Each row is a point. Each copy is the shape, with its points in the same order, stretched, turned, moved and blurred by noise. Is it also mirrored, or only turned?
In the rows, 100 means zero.

Shape (7 x 2):
71  108
56  76
103  118
56  43
118  105
106  122
95  121
Copy 1 (7 x 2):
82  132
117  159
78  92
156  168
98  76
75  87
73  101
Copy 1 is: mirrored
Copy 2 (7 x 2):
118  146
158  118
74  133
179  77
70  108
72  132
84  147
Copy 2 is: mirrored
Copy 3 (7 x 2):
110  119
79  121
124  94
50  112
114  76
126  92
125  102
Copy 3 is: only turned
Copy 4 (7 x 2):
84  144
53  118
108  134
24  77
107  102
109  130
108  148
Copy 4 is: only turned

Shape (7 x 3):
115  77  104
75  101  103
155  122  155
113  114  106
94  104  102
133  107  95
104  79  92
Copy 1 (7 x 3):
117  84  106
82  91  109
134  140  65
105  102  88
93  95  102
118  90  76
114  79  108
Copy 1 is: only turned
Copy 2 (7 x 3):
78  83  111
100  106  78
103  135  166
112  103  114
102  103  94
107  86  128
83  79  97
Copy 2 is: only turned
Copy 3 (7 x 3):
94  100  120
111  107  79
5  80  84
74  86  86
100  91  79
76  75  100
110  99  118
Copy 3 is: mirrored

Shape (7 x 4):
93  101  59  96
166  93  108  146
62  75  102  98
89  113  100  82
118  121  119  85
96  80  62  93
143  131  118  146
Copy 1 (7 x 4):
156  84  93  87
73  34  178  146
86  85  36  80
108  115  98  86
84  116  135  105
155  69  75  106
68  70  195  96
Copy 1 is: mirrored
Copy 2 (7 x 4):
117  109  109  136
123  169  68  71
107  72  115  101
94  91  97  119
84  120  78  93
120  103  121  129
114  149  38  77
Copy 2 is: mirrored

Shape (12 x 8):
145  87  132  134  88  111  55  97
85  135  115  118  70  70  133  58
116  92  120  118  101  132  96  112
103  85  83  66  65  104  124  68
76  101  127  108  135  107  99  99
142  91  101  104  73  61  101  117
153  153  107  146  109  81  110  109
88  79  59  85  111  99  114  80
132  137  108  78  126  60  76  119
116  158  74  142  135  135  111  127
76  103  98  124  122  122  103  96
96  83  90  113  69  78  61  125
Copy 1 (12 x 8):
95  109  123  115  64  116  100  172
63  115  87  36  96  106  113  105
114  114  100  106  107  111  116  143
96  56  60  81  104  88  112  82
117  149  87  92  106  130  88  117
83  80  124  92  90  71  77  121
98  143  141  62  76  80  122  148
108  95  74  102  97  100  111  56
116  136  98  88  68  68  62  132
126  172  104  89  101  83  163  120
109  144  85  100  107  124  123  102
70  104  94  129  98  82  84  110
Copy 1 is: only turned
Copy 2 (12 x 8):
157  68  118  129  94  116  73  88
91  97  76  81  150  110  90  46
128  89  119  128  100  113  111  107
87  111  51  92  106  100  79  109
106  70  119  93  95  126  132  90
135  90  91  86  114  61  69  90
151  127  135  91  130  92  90  58
86  101  80  65  105  111  84  133
124  104  126  73  67  75  86  67
111  144  164  108  119  112  110  99
96  85  122  98  113  130  114  108
97  50  114  103  104  74  58  110
Copy 2 is: only turned
Copy 3 (12 x 8):
107  114  158  67  127  98  69  134
86  114  72  147  101  80  72  135
131  101  138  89  129  95  96  108
102  127  108  130  66  63  101  75
124  113  82  92  129  103  71  93
91  112  111  69  70  106  102  128
101  126  92  66  134  108  117  174
103  113  81  90  80  49  106  67
71  140  80  63  112  133  94  105
111  99  90  73  179  90  145  135
122  97  90  95  137  76  91  99
78  77  122  61  95  86  79  103
Copy 3 is: mirrored
Copy 4 (12 x 8):
127  127  78  195  98  117  98  57
140  119  90  76  160  114  118  125
108  99  89  145  90  101  108  114
126  59  78  77  144  102  73  105
75  122  107  100  92  127  115  121
159  104  120  127  127  73  86  74
170  125  105  128  95  87  169  92
82  54  102  64  137  87  100  91
138  142  113  85  57  111  116  59
109  94  78  95  64  66  186  126
72  98  93  100  110  104  129  123
99  123  97  127  122  57  70  70
Copy 4 is: mirrored

Shape (15 x 9):
81  133  131  138  84  126  66  85  81
114  115  79  74  156  104  124  81  134
80  112  110  132  102  134  90  105  122
66  138  98  118  67  112  99  108  127
118  109  74  51  124  140  101  79  118
87  112  74  64  155  108  95  97  139
63  59  125  84  103  94  90  146  42
63  23  134  102  56  109  100  85  59
62  110  57  129  94  86  78  78  105
71  33  133  150  92  113  94  133  69
155  112  93  61  157  93  111  59  144
59  65  147  107  74  75  129  126  59
108  102  93  132  63  96  85  144  76
82  91  124  105  76  91  53  114  128
132  126  113  57  164  85  90  64  106
Copy 1 (15 x 9):
104  48  110  147  147  66  125  104  94
124  74  52  57  71  81  102  136  113
101  66  82  118  114  101  128  102  122
130  75  104  135  111  104  117  63  95
94  64  111  65  64  114  105  117  109
124  82  67  74  66  118  100  151  132
61  151  97  127  117  96  122  150  148
74  107  144  114  161  106  107  104  146
113  74  94  127  113  106  60  99  124
51  119  77  137  143  104  127  125  161
128  60  64  30  90  83  92  145  72
109  139  103  125  154  65  129  113  138
53  123  97  145  109  121  105  82  97
112  91  113  120  139  136  109  114  88
127  63  66  58  101  63  99  177  80
Copy 1 is: mirrored
Copy 2 (15 x 9):
101  129  99  113  124  138  77  111  101
74  62  93  114  88  75  80  40  105
78  113  109  91  91  105  90  105  100
104  107  105  53  93  113  73  93  86
80  86  56  109  106  69  101  55  102
81  90  98  104  100  59  97  57  123
139  105  148  115  151  147  182  87  99
129  135  129  130  101  194  193  85  78
110  124  98  100  79  59  74  94  76
109  114  168  124  110  158  187  132  85
84  44  74  137  69  84  78  37  118
141  105  172  105  119  184  181  80  95
122  85  107  79  103  110  122  128  75
114  110  114  98  77  122  125  105  130
105  61  76  153  107  96  86  46  116
Copy 2 is: mirrored
Copy 3 (15 x 9):
50  69  117  99  86  126  101  137  116
92  135  138  83  148  104  101  37  97
58  109  107  118  107  117  93  123  102
96  74  101  122  118  121  119  140  107
112  143  140  99  127  120  109  73  146
93  150  123  75  162  91  108  57  110
104  136  59  65  34  87  92  123  114
100  85  43  113  14  106  67  113  164
109  71  111  88  126  134  76  125  112
69  113  46  108  25  103  52  132  102
91  120  159  97  141  76  95  18  113
98  85  46  104  30  94  96  110  103
124  81  108  131  48  100  95  169  91
82  83  98  109  89  65  89  145  125
79  114  154  58  131  84  108  25  121
Copy 3 is: mirrored
Copy 4 (15 x 9):
121  165  90  67  115  102  138  84  37
89  71  125  89  106  97  70  155  105
121  151  61  70  111  108  118  108  69
97  126  63  77  69  88  151  112  74
119  97  115  58  87  93  62  137  99
116  77  102  80  101  114  83  166  84
168  112  102  109  63  174  129  56  103
163  115  57  91  87  146  107  16  69
118  107  52  122  81  77  126  121  38
162  155  44  106  100  164  115  39  83
59  71  162  67  126  105  32  157  91
126  97  93  116  68  154  148  35  108
103  160  89  97  41  124  123  77  99
102  134  72  58  92  149  111  93  41
84  73  182  71  127  117  61  142  73
Copy 4 is: only turned

Shape (15 x 12):
105  99  106  121  111  91  131  50  67  166  114  109
112  68  91  115  113  97  142  91  97  82  75  75
100  106  117  112  124  101  130  84  91  85  115  117
89  90  121  72  109  96  104  109  108  93  115  82
120  105  91  116  119  129  113  102  108  94  59  108
102  84  116  63  52  90  102  108  22  100  58  68
110  89  127  117  84  86  83  112  110  107  105  43
107  104  120  112  102  84  112  84  112  97  106  117
97  115  88  130  111  87  86  104  105  100  99  59
44  106  118  97  103  137  118  81  112  111  69  113
110  88  87  80  101  101  86  101  113  91  112  95
105  111  107  131  110  123  97  14  103  105  104  112
69  96  106  80  59  160  85  112  108  98  121  88
97  99  61  131  57  113  81  109  110  118  92  106
102  65  122  116  125  88  85  109  103  87  118  86
Copy 1 (15 x 12):
96  135  155  121  144  109  75  118  91  149  81  169
77  114  132  124  107  111  142  88  90  119  79  60
81  118  99  130  118  89  106  118  89  114  100  72
73  114  94  121  110  110  126  93  85  65  115  95
77  85  110  107  101  92  121  95  137  106  82  65
117  44  99  77  130  166  167  96  87  89  91  140
115  137  109  71  118  139  122  80  97  93  104  92
92  119  78  107  120  96  83  90  99  116  79  84
137  128  137  105  116  122  106  97  117  109  107  70
65  135  74  155  111  107  153  126  152  86  90  119
100  98  97  108  91  82  103  82  87  81  102  93
119  139  107  125  154  47  106  118  128  128  61  116
96  129  59  105  64  98  161  135  99  62  127  119
140  115  86  86  60  110  92  98  115  137  92  114
78  131  98  103  108  102  115  62  79  106  132  89
Copy 1 is: mirrored
Copy 2 (15 x 12):
48  67  72  63  127  92  120  137  112  68  105  116
77  104  98  114  75  53  106  81  113  86  103  88
99  100  105  86  93  65  113  115  128  104  107  122
113  101  87  90  98  76  120  75  84  110  80  101
63  98  122  136  94  67  81  98  106  112  108  113
26  122  72  78  44  99  138  75  37  112  90  104
79  94  86  115  78  113  114  80  76  101  43  70
98  99  90  91  103  96  100  115  115  103  103  102
73  107  110  130  99  100  132  86  103  101  61  86
81  139  97  79  125  58  88  128  89  100  83  137
111  99  96  124  96  84  122  81  88  98  96  115
93  109  100  114  106  63  119  182  116  77  97  129
111  125  114  105  80  75  106  102  59  87  62  158
66  113  106  131  99  120  95  101  94  74  90  132
98  96  73  120  77  80  114  84  114  111  63  104
Copy 2 is: only turned
Copy 3 (15 x 12):
74  71  61  107  98  96  115  50  105  114  98  132
92  69  99  83  84  105  107  116  73  106  109  143
97  92  90  122  73  92  109  98  102  83  118  113
96  103  100  116  96  86  85  118  85  81  80  107
67  51  94  91  76  90  108  112  103  108  138  101
102  97  122  10  101  120  35  97  47  73  88  133
92  101  91  90  70  95  99  117  97  107  52  112
105  89  83  121  68  91  113  81  101  102  93  89
72  113  83  83  71  99  124  117  90  97  91  103
49  91  132  101  74  42  95  51  82  100  154  102
116  98  82  103  119  100  102  122  92  98  90  93
99  101  58  112  84  86  120  68  91  142  139  97
103  114  122  83  128  47  89  102  135  83  125  84
94  91  99  67  111  79  144  82  132  106  101  77
95  103  105  120  76  130  94  122  98  112  67  107
Copy 3 is: mirrored
Copy 4 (15 x 12):
28  136  140  96  59  115  78  128  79  143  92  127
80  76  95  111  131  97  112  122  83  91  59  140
90  82  87  100  68  119  75  103  106  101  67  108
117  84  79  119  94  79  75  82  127  79  103  123
115  77  99  93  108  108  131  100  77  153  84  81
71  95  106  169  137  49  71  78  69  129  109  76
62  78  79  105  117  110  99  83  121  84  146  123
79  94  110  98  84  119  88  105  127  100  89  109
88  90  77  78  122  105  92  112  108  102  145  103
106  63  130  62  64  72  93  78  86  128  88  100
129  106  88  124  102  89  100  88  117  77  113  99
62  65  145  95  32  155  110  121  68  82  103  89
129  78  105  100  70  92  86  5  88  70  132  85
88  126  124  71  121  103  118  70  94  111  126  72
73  94  36  97  93  84  99  98  135  68  94  118
Copy 4 is: mirrored
